Rows are points. Examples show where two turns around zero, p and q, send a point. Write where each new point lands after one turn and then the other. Backwards means that the second turn is done in reverse. Each puzzle has new turns, and all numbers are rounded.

Turn p:
[ 0.23 -0.29  0.11] => [0.38 0.00 0.07]
[ 0.05  0.05 -0.28] => [-0.04  0.07 -0.28]
[-0.05 -0.22  0.07] => [ 0.15 -0.18  0.05]
[-0.23  0.46  0.09] => [-0.49  0.10  0.14]
Turn q:
[ 0.16  0.35 -0.17] => [ 0.25  0.29 -0.19]
[-0.27 -0.16  0.17] => [-0.33 -0.10  0.10]
[ 0.16  0.26 -0.11] => [ 0.22  0.22 -0.11]
[-0.10 -0.35 -0.20] => [-0.07 -0.39 -0.13]
[ 0.05 -0.11  0.32] => [-0.07 -0.02  0.33]
Where do these land?
q, then p backwards: [ 0.26 -0.06 -0.14] => [ 0.09 -0.29  0.01]
q, then p: [0.05 0.16 0.00] => [-0.08  0.15 -0.01]
p, then q: [-0.32  0.27 -0.18] => [-0.36 -0.11 -0.25]
q, then p: [-0.21  0.18  0.12] => [-0.30 -0.04  0.02]
p, then q: [ 0.05 -0.26  0.42] => [ 0.12 -0.02  0.48]
p, then q backwards: [ 0.17 -0.29 -0.22] => [ 0.20  0.06 -0.34]

Turn p:
[ 0.01  0.10  0.11 -0.06  0.00  0.21] => [-0.06  0.19  0.03  0.00  0.11  0.13]
[-0.02  0.26  0.34 -0.38 -0.34 -0.36] => [ 0.39  0.45  0.24  0.13 -0.35 -0.17]
[ 0.04  0.14 -0.01  0.03  0.22 -0.14] => [ 0.10  0.00 -0.06 -0.11  0.15 -0.21]
[ 0.13 -0.44 -0.28  0.02  0.17  0.17] => [-0.33 -0.39  0.08 -0.25  0.00  0.13]
[-0.37  0.03  0.14 -0.12  0.19 -0.21] => [-0.08  0.21 -0.23 -0.04 -0.17 -0.34]
[ 0.25 -0.27  0.08  0.20 -0.21  0.10] => [-0.13 -0.23  0.29  0.24  0.03  0.15]
[-0.04  0.19 -0.39  0.32 -0.04  0.23] => [ 0.12 -0.24 -0.35  0.04  0.22  0.32]
Turn q:
[-0.02  0.22  0.26 -0.21  0.22  0.41] => [-0.20  0.43 -0.24 -0.09  0.08  0.28]
[-0.21 -0.23  0.13  0.02  0.17 -0.16] => [-0.20 -0.08  0.33 -0.06  0.02  0.08]
[ 0.04 -0.16 -0.28  0.06  0.06 -0.25] => [-0.01 -0.18  0.18  0.13  0.05 -0.30]
[ 0.12 -0.27  0.18  0.18  0.19 -0.13] => [0.03 0.05 0.38 0.20 0.02 0.11]
[-0.06  0.15 -0.14 -0.10 -0.18  0.47] => [-0.09 -0.03 -0.53  0.03  0.05  0.13]
[-0.14 -0.16 -0.05  0.33  0.03 -0.24] => [-0.05 -0.23  0.29  0.13 -0.23 -0.06]
[-0.04  0.01  0.07 -0.22 -0.20  0.31] => [ 0.01 -0.03 -0.31 -0.12  0.17  0.23]
[ 0.30  0.44 -0.16 -0.06 -0.29 -0.41] => [ 0.51  0.07 -0.10 -0.23 -0.17 -0.46]
Where do these land?
p, then q backwards: [-0.18 -0.09 -0.22  0.30  0.03 -0.07] => [-0.10 -0.04 -0.28  0.06 -0.23  0.19]
q, then p: [ 0.18 -0.01  0.17 -0.19 -0.08  0.12] => [ 0.02  0.03  0.02 -0.22  0.24  0.08]
p, then q backwards: [ 0.23  0.20  0.01 -0.38 -0.28 -0.25] => [ 0.25  0.15  0.34  0.17 -0.10 -0.37]
p, then q backwards: [-0.28 -0.19  0.12  0.01 -0.05  0.21] => [-0.19  0.07 -0.03  0.12  0.23  0.26]
q, then p: [ 0.01 -0.03  0.25  0.15  0.31 -0.47] => [ 0.07  0.44  0.24  0.33  0.00 -0.18]
q, then p: [-0.07  0.06 -0.42 -0.02  0.22  0.15] => [ 0.09 -0.20 -0.37  0.06 -0.15 -0.22]
p, then q backwards: [ 0.36 -0.08  0.00 -0.25 -0.40  0.21] => [-0.03 -0.23  0.53  0.21  0.04 -0.13]
q, then p: [-0.24  0.14  0.10  0.37  0.25  0.10] => [ 0.05  0.15 -0.20  0.38 -0.17  0.24]

Turn p:
[-0.26  0.20  0.01  0.21  0.00 -0.36 -0.53 -0.04  0.25] => [-0.36  0.05 -0.16 -0.24 -0.11 -0.20 -0.04 -0.23  0.55]
[ 0.26 -0.48 -0.10  0.16 -0.15  0.05  0.41  0.14 -0.27] => [ 0.26 -0.03  0.11  0.36 -0.12  0.00 -0.09  0.58 -0.22]
[-0.45  0.41  0.20  0.13  0.22 -0.13 -0.01 -0.14  0.23] => [-0.51  0.08 -0.22 -0.39  0.09 -0.13  0.13 -0.23 -0.07]
[ 0.21 -0.02  0.26 -0.21 -0.12 -0.06  0.17  0.14 -0.10] => [ 0.16  0.04  0.37 -0.09  0.17 -0.01 -0.06  0.13 -0.11]
[ 0.00 -0.34 -0.37 -0.19 -0.05  0.15  0.10  0.22  0.09] => [ 0.24 -0.41 -0.13  0.17 -0.02  0.23 -0.20  0.14 -0.02]
[-0.06  0.24  0.15  0.10 -0.27  0.22  0.02 -0.11  0.10] => [-0.09  0.24  0.02 -0.22 -0.08  0.30  0.18  0.00 -0.01]
[ 0.13 -0.12 -0.25 -0.03  0.11  0.06  0.30  0.19 -0.06] => [ 0.24 -0.11 -0.15  0.12  0.04  0.00 -0.20  0.17 -0.25]
[ 0.04 -0.27 -0.03 -0.22 -0.15  0.15  0.23 -0.08 -0.53] => [ 0.04  0.01  0.32  0.51  0.07  0.20 -0.07  0.13 -0.28]
[-0.24  0.16  0.26 -0.01  0.12 -0.17 -0.42 -0.17  0.39] => [-0.30 -0.11 -0.01 -0.36 -0.01 -0.17  0.25 -0.32  0.35]
[ 0.12  0.08  0.11  0.03  0.14 -0.18 -0.35 -0.49  0.27] => [-0.06  0.00  0.08 -0.15 -0.34 -0.29  0.29 -0.41  0.20]
[ 0.07  0.24 -0.29 -0.02  0.01 -0.06  0.03  0.13 -0.06] => [ 0.10  0.13 -0.17 -0.01  0.01  0.03 -0.32 -0.11 -0.04]
[ 0.17 -0.12  0.06  0.05  0.13  0.34  0.04  0.21 -0.30] => [ 0.26  0.12 -0.06  0.30  0.29  0.07  0.15  0.16 -0.08]
Turn q:
[-0.12 -0.05 -0.13 -0.09 -0.01  0.07  0.09  0.21 -0.27] => [-0.01 -0.22 -0.05 -0.26  0.00  0.21 -0.04  0.05  0.05]
[ 0.26  0.28  0.19  0.11  0.22  0.07 -0.33 -0.20 -0.28] => [-0.27  0.30  0.16 -0.08  0.07 -0.08 -0.23  0.18 -0.44]
[-0.02  0.12 -0.03 -0.34  0.24 -0.02 -0.11  0.04  0.15] => [ 0.16  0.07  0.27 -0.07  0.16 -0.10 -0.20  0.09  0.19]
[ 0.03  0.19  0.00 -0.04 -0.04 -0.39 -0.02  0.17  0.04] => [ 0.10  0.09  0.14 -0.24 -0.12 -0.18  0.01 -0.28  0.03]
[0.27 0.22 0.23 0.07 0.50 0.06 0.03 0.05 0.21] => [ 0.16 -0.04  0.38  0.14 -0.02 -0.36 -0.12  0.24 -0.29]
[ 0.34 -0.02 -0.05  0.08  0.38 -0.13 -0.25  0.14  0.16] => [ 0.04 -0.06  0.13 -0.06  0.29 -0.49 -0.08  0.02 -0.20]
[ 0.06  0.04  0.22 -0.28  0.42 -0.21 -0.19 -0.24  0.17] => [-0.02  0.16  0.49  0.20  0.23 -0.18 -0.26 -0.08  0.03]
[ 0.03  0.12  0.13 -0.18 -0.10  0.08 -0.18  0.14  0.25] => [ 0.11  0.15 -0.06  0.01 -0.10 -0.22 -0.21  0.09  0.21]
[-0.33 -0.50  0.18  0.07 -0.41  0.13  0.15 -0.05 -0.15] => [-0.30 -0.27 -0.36  0.28 -0.19  0.37  0.02 -0.16  0.24]
[-0.36 -0.04 -0.53  0.45 -0.32  0.11  0.16  0.02  0.07] => [-0.04 -0.06 -0.36 -0.13 -0.04  0.16  0.73  0.11  0.18]
[ 0.04 -0.28 -0.19 -0.05 -0.47  0.12  0.29 -0.18 -0.10] => [ 0.14 -0.03 -0.45  0.16  0.03  0.43  0.12 -0.17  0.03]
[-0.22 -0.08 -0.01  0.17 -0.42  0.09  0.37 -0.10 -0.26] => [-0.06 -0.08 -0.27  0.05 -0.31  0.49  0.24 -0.10 -0.02]
Where do these land?
p, then q: [-0.20 -0.05  0.38 -0.43 -0.27 -0.33 -0.29  0.11 -0.21] => [-0.30 -0.04  0.40  0.47 -0.20 -0.26 -0.21  0.11  0.24]
p, then q: [ 0.11  0.12 -0.32 -0.06  0.07  0.23 -0.15  0.06  0.13] => [ 0.15  0.16 -0.20  0.09  0.31  0.03  0.08  0.11 -0.14]
p, then q: [ 0.24  0.00  0.04  0.02  0.22 -0.10 -0.31 -0.29 -0.20] => [ 0.03  0.25  0.13  0.20 -0.16 -0.05  0.27 -0.28 -0.21]
p, then q: [-0.42 -0.25 -0.02 -0.13 -0.15 -0.30  0.15  0.04  0.07] => [-0.38 -0.26 -0.08  0.03 -0.02 -0.03 -0.09 -0.02  0.41]
q, then p: [ 0.11  0.01  0.09  0.06 -0.22 -0.31 -0.22 -0.21  0.36] => [-0.23  0.28 -0.08 -0.22 -0.32 -0.21 -0.10 -0.18 -0.10]
p, then q: [ 0.28 -0.34  0.07 -0.23 -0.22 -0.06 -0.27  0.00  0.16] => [ 0.13 -0.07 -0.20  0.44 -0.13 -0.27 -0.20 -0.14 -0.03]
p, then q: [ 0.07  0.18 -0.04  0.02  0.21  0.22  0.37 -0.09  0.06] => [ 0.02 -0.02 -0.02 -0.28  0.12  0.35 -0.07 -0.02 -0.25]
q, then p: [-0.23  0.03  0.20  0.31  0.06  0.19  0.00 -0.27  0.01] => [-0.28  0.15 -0.16 -0.08  0.13  0.18 -0.02  0.35 -0.05]
p, then q: [ 0.16  0.22 -0.28  0.23  0.04  0.31  0.31  0.15 -0.35] => [-0.02  0.13 -0.09 -0.49  0.07 -0.02  0.11  0.31 -0.40]
q, then p: [-0.11  0.08 -0.11  0.19  0.25  0.15  0.39  0.50 -0.04] => [ 0.28 -0.32  0.40  0.13  0.07  0.06 -0.11  0.43 -0.01]
